Rows are points. Two turns around zero, p and q, are shown by what they do to some points. Where does a point land after both, in the order given? Backwards means that the second turn is done in reverse. Each puzzle has new turns, and all numbers are rounded.

Turn p:
[44 61] -> [75 -1]
[-43 -27] -> [-47  20]
[ -5 -27] -> [-25 -11]
[ 4 -7] -> [-3 -7]
Turn q:
[ -5 -25] -> [  9 -24]
[-30  22] -> [-37   3]
[ 40 -51] -> [ 61 -22]
[-5 54] -> [-33  43]
Where do these land?
q, then p: [10 49] -> [29 41]
p, then q: [43  9] -> [43 -9]
q, then p: [-45  -8] -> [-44  11]
q, then p: [ -8 -50] -> [-27 -43]

Turn p:
[-14 -48  20] -> [-40 -31  17]
[ 29  15 -30] -> [ 24   4 -37]
[ 46  45 -29] -> [ 58  13 -39]
[-43 -15  33] -> [-33   4  45]
[-36 -31 -10] -> [-48   6   2]
[19 33 17] -> [40  4 12]
Turn q:
[-9 61 20] -> [ -9  46 -45]
[-28 -55 -22] -> [-24 -53  30]
[ 32  29 -42] -> [ 46 -12 -37]
[ -1 -29   8] -> [-6 -9 28]
[ 6 -6 35] -> [-6 27 23]
Where do these land?
p, then q: [-14 -33  20] -> [-36  -2  20]
q, then p: [28 37 23] -> [ 45  21 -16]
q, then p: [  0 -48  26] -> [ -1 -16  52]
p, then q: [-15  24   7] -> [  5  27 -10]
p, then q backwards: [  0  19 -76] -> [-7 78  5]

Turn p:
[ 37  19  -3 -28   3   0] -> [ 28  11  18 -36   1   8]
[ 47  20 -28  -2 -19  26] -> [ 34  29  24  -7 -19  39]
[-27   2 -44  14 -50  -3] -> [-29  24 -29  14 -46  28]
[-14 -20   9 -28  11 -17] -> [ -3 -30 -16 -20   1 -17]
[ 30  22  21  30 -15 -26] -> [  6  41  26   6  -7 -33]
[-39  -5  -3   1  30 -21] -> [-17 -11 -39   2  26 -16]
[-20 -41  28  39  24  16] -> [ -5 -35   3  56  19 -21]
[-15   2  20 -27  16  25] -> [-13 -30  13 -15  25  13]
Turn q:
[-28   3   2  -3  43  -2] -> [-20 -13 -24  24  31  -1]
[  6  -6 -34  10  31 -27] -> [ 18  -7 -24  39  -5 -23]
[-25   0  21  46   4  15] -> [-29  -2  31  30   5  26]
[  5 -35  21  -3  -4   7] -> [  4 -35  13 -14  -3  13]
[ 50  27  -4 -21 -58  36] -> [ 33  49  11 -58 -28  24]
[  3   9 -45 -22 -25  -6] -> [  4  23 -28 -15 -35 -22]
[-12   1  39  -6   8 -23] -> [-11 -16  21  -6  33 -18]
Where do these land?
q, then p: [-30   9  15   9  25 -14] -> [ -8  -4 -24  23  26 -16]
p, then q: [-29 -23  26 -29   5 -29] -> [-12 -39 -18  -4 -17 -39]
p, then q backwards: [ 19   4 -19 -19  20   1] -> [ 30   0   5 -19   6  13]
p, then q backwards: [-27  11  -5 -20  -6 -25] -> [-25   4  -9 -33 -10   7]
q, then p backwards: [ 49   4   2   6  -7 -11] -> [50 -3 -5  1  9 -1]
p, then q: [  7  -8 -46  26  13   1] -> [ 24  33  -5  22 -23  19]
p, then q: [ 11   4  26  27 -49  76] -> [-38  -7  66  -8  20  58]

Turn p:
[-13 -25   5   2 -19  16 -10 -42] -> [ -2 -13   7   0 -36   5 -16 -38]
[ 24  27  31 -10  -1   0 -24  20] -> [  7  25  34 -13  17  16 -13  25]
[  8   0   5  14  26 -23 -30  19] -> [-17  12  12  28  34   3 -13  10]
[  1  -3 -24  -9 -25   9  -6 -11] -> [ 21   7 -20  -2 -17   3 -12 -13]
[ -5  13 -22  -8   9   7  23 -15] -> [  7  -5 -21 -18   6  -8  20 -17]
[-27 -26  19 -19  24   2  17  18] -> [-34 -36  -3 -14   2 -13  -7  20]
[ 14  21 -11  28 -16  23  11  14] -> [  7  28 -11   2 -14  21  31  10]
[-14  21  -8  26   4 -33   1  23] -> [ -8  25  -2  26  15 -30  17  16]
[ 12 -27   5 -25  -3  -1  18 -25] -> [ 19 -42   4 -10  -7   3  -7 -13]
Turn q:
[ 13  14  -2  -6 -13  -7  26   2] -> [ 17  14  13  14  -2 -18  12   1]
[ 11 -26  16  70 -14   2  23   6] -> [-13 -24  43  46   2  33   8 -27]
[  9  -2  -1 -16  42  -5  15   4] -> [ 14   3 -27  -3  31   1  21  -3]
[  9  17  25 -19   2  38 -62   2] -> [ 16  16 -21 -35 -21  40 -47  14]
[-11   1 -17 -18   1  22  -5  -9] -> [ -9  12 -18 -19 -19  -4   7  -5]
[-13  -8   2 -19 -15   8  12  12] -> [  0   1   8 -11 -15  -3  21  18]
[ -2 -16  -4 -15   3 -18  16 -25] -> [  6 -18   1 -13   8 -26  14 -15]
[-26  17  10 -14  -3   2  17   1] -> [ -7  22  16 -19   7  -9  14  11]
[  7  19 -17  14   8 -19 -18   2] -> [ -9   5 -13  19  12 -11 -27   1]
[  5 -16 -13  23 -12 -23 -24   6] -> [-15 -31  -1  22  -4  -4 -23   6]
Where do these land?
p, then q: [ -3 -29   0   2   1 -15  29  -7] -> [ -5 -37  10  13  -4  -1  17  -6]
q, then p: [  7  76  -3  22  14   7 -13  12] -> [-17  72  11  -8  31   1   8 -14]
p, then q: [  4 -19  14  -9  -4 -12   3 -21] -> [ 10 -29  10  -7  -3   9  -7  -8]
p, then q backwards: [ -9 -21  16   6 -18  10  14  10] -> [ -5 -18  -9  -3 -27   8 -10  14]
q, then p: [-43  18   2  39  14   1 -19  -3] -> [-49  18   0 -24  -2 -20 -17 -16]
q, then p: [ 10 -14   3 -20  18  18 -17 -11] -> [ 21  -8 -25 -12   2  14 -13 -11]
q, then p: [12 28  5 -5  2 -8 25 13] -> [ 3 14 16  3 23  3 28  9]
q, then p backwards: [  7 -14  -2 -25   6 -10 -24  12] -> [  2 -14 -13 -25  -7   3  16  20]
p, then q: [ 10 -34  -7  16   0   1 -19  -5] -> [-23  -8   5   4 -16  22 -13 -21]
p, then q: [  2  34 -14  -5 -42   9 -15   3] -> [ 27  33  -3  15 -13 -19 -27   9]
q, then p: [  3 -25 -14 -21   9  -2  36  -4] -> [ 21 -34  -9   5   1 -13  29   1]

Turn p:
[-14 -10 -18   4   7  39  10  -1  11] -> [-10 -29   5   3   8  32   9  -7  16]
[ 14   5   1  -8   3 -10  -3  -8   9] -> [18  7 -2 -7  6 -8  2  0  1]
[  1  -6   2  -3   6  11  -5  -9 -42] -> [-16  -8  -1  -7  -2   4  12  -1 -39]
[  1  -1 -76   2 -16 -14 -35 -10  13] -> [ 13  -6 -69  33  38   5   7   1  10]
[ 13 -11  14  12 -31   1   5 -13  13] -> [ 13 -15  -2  -3 -12 -15 -24 -24   5]
[ -3   1  18 -11  11 -15  13 -11   5] -> [  3  12  13 -17  -6 -15  13  -3   7]
[-12  56  20   6   1  12  -9  -4 -37] -> [-22  37  30  14  18  10  -5 -19 -39]
[ 20 -11 -24   0  11  -5   1  18   8] -> [ 22  -8 -14  10  -5  10   6  24   6]
[  0  -7  17 -10 -20 -16  19  11  -2] -> [ -1  13  -3 -12 -32  -7 -11  -5   6]
[-12  -4  26  -8  13  11  -8  17  13] -> [-13   0  23 -18   4   4 -13  19  13]
[ -8 -11  21  15  15 -13  12  10   9] -> [ -6  -3  22   2 -17 -18   3  14  15]
Turn q:
[ 22  10 -19  -5 -11  -9  25 -16  22] -> [  5 -16 -10  -1 -36 -13  20 -12  14]
[ 10 -28 -13 -14  -9 -11   1   5 -19] -> [ -2   9  -4 -14 -11 -15  -4  -2 -34]
[ 12   1  25  17 -20 -23 -30  -7  27] -> [ 34 -31  26  13  -5  -3 -22  12   4]
[ 21 -10 -30 -32 -15  18   6  -5  14] -> [ -1  -4 -39  -1 -34   0  -5 -21 -11]
[  1   0  27   6  26  -7  -9  -4 -16] -> [ 11   3  21 -16  30   8   3  -5   0]
[-34  23   3   2  14  17  23  28  18] -> [-36   2 -13  -1  11  14   2  23  39]
[-29  22  10  -2   4   8   5   2 -22] -> [-11  34   8   3  15   7  -1   5  19]
[ 19  -2  23  18   5  16  -7   2 -24] -> [ 21   9   9  -1  17  26  15   7 -17]
[-24 -38 -12  -2  -3  12  -4  -2   1] -> [-34  -3   2  10  -1   3 -17  -7 -27]
[  3  23 -16  13   9 -22 -11  -4  -1] -> [ 14  -3   0  11  14 -29  10  -1  14]
Where do these land?
p, then q: [  1  16  -8  -2 -11  19 -31 -35  17] -> [ -1 -15   1 -10  31  -4  10 -43  -3]
p, then q: [  3 -14  11   7  -4  24  -3 -11  32] -> [  2 -29   5 -12   2  12 -21 -19 -14]
q, then p: [ -2 -39  -5  20  -9 -10   1 -14 -13] -> [-27   4  10  -4 -22 -17   0  -6 -29]
q, then p backwards: [  9  10  19  21   2 -18  -7  35 -19] -> [ 20   0   3 -14  38  -9 -25  10  10]
q, then p: [  1  35  13 -18  20 -34   8   0  -6] -> [ 33  26   3 -25   8  -9   4   8  27]
q, then p backwards: [-29  -3 -15  24  -5  10   1   6  12] -> [-25  -1 -10  27   7   1 -11  16  -7]
q, then p backwards: [ 13   2  -7  -9  33  10  -2 -31   5] -> [ -7   5 -13  -2 -14  16  13 -40   7]
p, then q: [ -2 -38  -7 -22 -12  12  -1  22   4] -> [-17  -1 -33   7 -14   0 -29   2 -18]
q, then p: [  2  16 -17   3 -13 -11  21  18  -4] -> [  4  22 -12  15 -19   6  -5   2  19]
p, then q: [  3  15  16 -25  -1  -2  14  10 -28] -> [11 40 -6  2 -9 10 -4  2 16]

Turn p:
[-28 -11  -4  -7 -17 -43 -11 -11  -5   9 -34] -> [ -7  12  35  31  -5 -31  22  20 -10   3 -16]
[  3  -6  48  54  14  -3  17   5 -15  16   3] -> [  3  22 -18  15  38  -2  -7   8  46  29  27]
[ 31  16  -3 -20  -3   9  -8   8  42  18  -5] -> [-13  15  -7 -30 -17  37   9  11  -6  -1 -25]
[  4  -6 -15  -5  -4  25 -14   1  -6  21 -19] -> [-12   9  -6   5 -29   1 -24  14  -5  -6  -3]
[  8   0 -10  14   3  -5  33   6   4  16  12] -> [ -8  -8  -2 -20   5   2   5   9   0  27  23]
[-24  20   6 -13 -18  18 -15  -9  16  17  17] -> [ 10  27 -16 -17 -25 -12  18  -9  -3 -20   2]
[-14   0  -6  -8 -25  11 -14   5 -14 -66   9] -> [ 29 -45   8   6   1 -13   0 -19  11 -46 -12]
[ 20   5   8 -28  -7  18  26   7 -21   3 -19] -> [ 23 -14 -14  12 -10  26  -9  31 -18   3   7]
[ 29  -4 -12   1  47   2  26   0  29 -29  -9] -> [-36 -34 -18  -8  35  32  -1  -8 -15  11 -14]
[ -2  12 -14  10   5 -18 -20 -19 -15 -39  18] -> [ 11 -24  12  10   4 -15   3 -46   7   2 -17]
[ -3 -23  10  -2 -10  -1  -4 -10 -14  13   8] -> [ 3 14 15 15 -6  2 -3 -1  3 -5 24]
[-23  -3  -6   4  14 -13 -17  15  -1  21  20] -> [ -2  27  13 -18   9 -25 -11 -11  -9   3   5]
Turn q:
[ 22 -28 -15  -1   3  24  11 -18   1 -12  22] -> [  3  10   5   1  19  -5  -8  11 -18 -36  28]
[-13  17   4   2 -26   7   7  32  -4 -16  14] -> [  8  -1 -12 -20  -1  18  29  21   2  -3 -22]
[ 32 -38   2  30  -4  -5  14  32  23  -9  20] -> [ 12 -24  19  18  18   6  14  51 -23   1  23]
[ 16  16   8 -15  19  -2 -24 -28  21 -15  27] -> [-50  -4   3  -9  24   1 -21  -7  -8 -12  -3]
[-24   2 -19 -18 -34 -10 -36  -3  25 -19 -13] -> [ -6 -22  32 -39 -16  27   1 -19  20  -9  -7]
[ -5  12  13  16  17 -11 -21  10 -32  14  15] -> [ -3 -12 -27  15  -2  -1   5 -17 -29  15 -22]
[-28  -6 -20 -21   9  14  26 -14  18 -19 -22] -> [  9   3   1 -14 -10 -19 -14   4  46 -28   9]
[ 22  11   4   4  12 -11 -13  28  -8  32  -3] -> [  2  -7  -6   4  12 -11  12  -7 -19  45   1]
[ 15  15   4  20   7   0  14  12 -26  -5 -13] -> [ 14  16  -9   5 -10 -18  -1  16 -19  15 -19]
[  5 -21  28 -17  11   1  -8  -7  14  16 -27] -> [-16   2  26  26  -3 -18  11 -17  18   9  13]
[-22  15 -19 -16 -22 -25   4 -28 -27   1   7] -> [ -2  14 -26 -20 -35  27 -18 -21   1  -5   5]
[-20   5  11  17   7  18  26 -17  -5  32 -28] -> [ 28  26  -7  34   1  -7 -11 -13  29   9  -9]
Where do these land?
q, then p: [ 12  -6  -4 -14  14  -2   2 -24  23  15   6] -> [ -5  21  -3  -9  10 -12   3 -33  -1  -7   1]
q, then p: [  0  17  26 -13   3  -9  11   0 -15  -7 -34] -> [  5   9   3  -6 -14 -17  31  26   9  13 -14]
q, then p backwards: [ 18  11  25  -2  22 -17 -27 -20   0 -23 -10] -> [ -6 -17 -41   4  18 -10 -23  -8   8   6 -23]
q, then p backwards: [ 15  14  -2 -20 -10  11  -4   3  -2 -17   9] -> [-10  -1  -4  -5   4  -3   0  13  31  11   8]
p, then q: [ -6  -8  18  -8 -16  -4  -5  52  -8  14 -13] -> [-23 -15   6 -18   8 -24  29  13 -11  26 -18]
p, then q backwards: [-20   7  27   4  10  17   6  50 -39  22   5] -> [ 22  10 -46  21  17  19  47 -10   1   8  -2]
q, then p: [ -3   2  15   2 -20 -10  -8 -26  -3  20  12] -> [ -2   3 -32   4 -20 -12  -4 -13  12  -6   8]
q, then p backwards: [-23  -8 -57   8  13 -10  -2 -14  -4   3   6] -> [  7   8 -12  -2   2  40   2  22 -30 -19  29]
p, then q backwards: [ -5 -28 -76  26   0  38  -5 -23  16  -4  -7] -> [-10  -9   6 -42  39 -57 -30 -24   2 -37   1]
p, then q: [ 23   5  -4  18 -10  -9  15   1  13   7  13] -> [-3  6 -3  5 20  4 14 -7 24  0 20]
q, then p: [-32  15  13   9  -3   3   5  22  11   8   9] -> [-37 -11 -11  -8  -2   8  -5  22  -4  -1   0]
p, then q: [ 21 -22  21 -11  -3  -8  12 -22   9 -38   3] -> [ 13   7   4  30  19 -17  -6  21   3 -38  -2]
